Rows are points. The points of each table are mixes of a few directions, plus a little noise. Count the directions of each table, and those that both share. Where both have some left over, give the other angles between the two spaces (their principal angles), to ten degrees, smallest first.
In the rows, zero is written as 128.

First, 5 rows:
[[129 153  86]
 [ 85 163 137]
 [168  53 180]
 [125 161  86]
 [134 112 148]]
Second:
[[151  94 145]
 [136 117 134]
 [ 64 221  83]
 [151  95 144]
 [138 113 135]]
Directions: first 2, second 1, shared 1

First (10 x 8):
[[123 154 120 123 144 120 120 123]
 [119 176 113 118 157 112 113 119]
 [140  63 148 141  88 149 148 140]
 [130 117 132 130 121 132 132 130]
 [121 163 117 121 149 117 117 121]
 [110 228  97 108 188  96  98 109]
 [127 136 125 126 133 125 125 126]
 [138  74 145 139  95 145 144 138]
 [122 163 117 121 149 117 118 122]
 [150   7 166 152  55 167 164 151]]
Second (9 x 8):
[[ 87  79 117 116 137 159  99  77]
 [ 78 111 106 112 132 118 105 146]
 [204 184 123 165 112  76 172 100]
 [161  96 114 157  91  96 161  93]
 [117 156 138 143  89 143 110 179]
 [141 134 151 106 162 129 148 177]
 [120 106 130 116 156 166 110  69]
 [133 140 132 128 132 131 127 133]
 [111 145 141 111 140 140 118 181]]
Directions: first 1, second 5, shared 1

First:
[[189 161 132 147 135 196 134 150 146 105 147 118]
 [ 60  95 122 106 121  55 124 102 108 154 111 141]
 [ 99 172  96  74 151 122 191 109 135 155 193 135]
 [205 129 152 181 119 195  91 161 139  87 103 113]
 [ 64 145  98  70 142  80 177  99 124 167 170 141]
 [134  76 157 173 103 112  68 137 116 111  62 125]
 [204 191 121 133 148 219 158 151 157 104 181 116]
 [175 141 137 153 128 175 119 146 139 108 127 119]
 [ 59  95 122 104 119  53 126 103 109 156 110 141]
 [ 90  74 145 143 105  73  87 117 108 134  72 134]]
Second:
[[100  23 203 134  85 105  84 133 158  71 143  96]
 [155 155  98 133  77 123 145 148  97 161  96 181]
 [107 141 126 108 208 153 145 112 153 101 182  82]
 [157 144  61 130  75 133 168 180  66 136  90 228]
 [110  73 158 139 119 112  94 131 135  94 116 115]
 [141 199 120 136 178 135 126  88 142 181 121  94]
 [137 191 112  98 163 155 171 109 153 153 188 108]
 [123 102 144 151 125 111  94 123 121 128  90 121]]
Directions: first 2, second 4, shared 1; angles 90

First, 9 rows:
[[145 206 224  97  93  64 218 130  67 109  96 104 166 158 102  76 204 137
  131 123]
 [129  94 100 143 150 144  96 122 142 133 161 133 128 121 127 138  68 109
  129 120]
 [154 153 175 127 126  96 165 148  92 111 146  93 174 130  93  87 102 102
  127 116]
 [105 104  98 128 141 143 100  80 145 145 138 173 100 147 155 157 119 139
  138 123]
 [122 114 107 132 130 143 110 131 143 133 125 134 114 120 138 141 127 133
  127 133]
 [121 105 112 133 151 132 107  85 131 138 163 157 125 146 136 138  77 116
  138 112]
 [136 117 111 138 124 146 114 171 143 123 118 102 127  97 123 132 126 125
  117 140]
 [104 128 106 118 117 144 117 110 149 141  94 159  89 134 159 157 188 163
  128 142]
 [137 128 122 134 118 141 125 175 137 121 111  98 131 100 121 126 141 129
  116 143]]
Second, 10 rows:
[[131 139 140 123 125 121 141 129 119 125 125 124 135 130 122 120 135 128
  128 127]
 [135 143 148 121 122 115 146 130 115 123 123 120 138 134 121 116 139 128
  130 126]
 [117  98  89 138 141 155  92 124 153 139 137 142 109 119 142 153 106 129
  127 132]
 [ 98  33   7 160 167 209  17 112 208 157 153 174  67  99 173 205  61 133
  124 138]
 [137 154 162 119 118 105 158 131 105 120 121 115 147 136 115 106 147 127
  129 124]
 [143 173 184 114 111  90 181 136  92 114 115 108 158 142 106  93 159 126
  128 122]
 [120 105  98 136 139 148  99 125 149 136 134 138 113 119 141 146 111 128
  127 133]
 [140 164 176 116 114  96 170 134  99 118 118 111 152 137 111  99 155 126
  129 123]
 [123 113 109 132 134 141 112 125 140 133 132 136 119 123 136 140 117 129
  127 131]
 [138 159 168 117 115 102 163 134 102 118 122 113 149 137 113 105 149 125
  129 125]]
Directions: first 3, second 1, shared 1
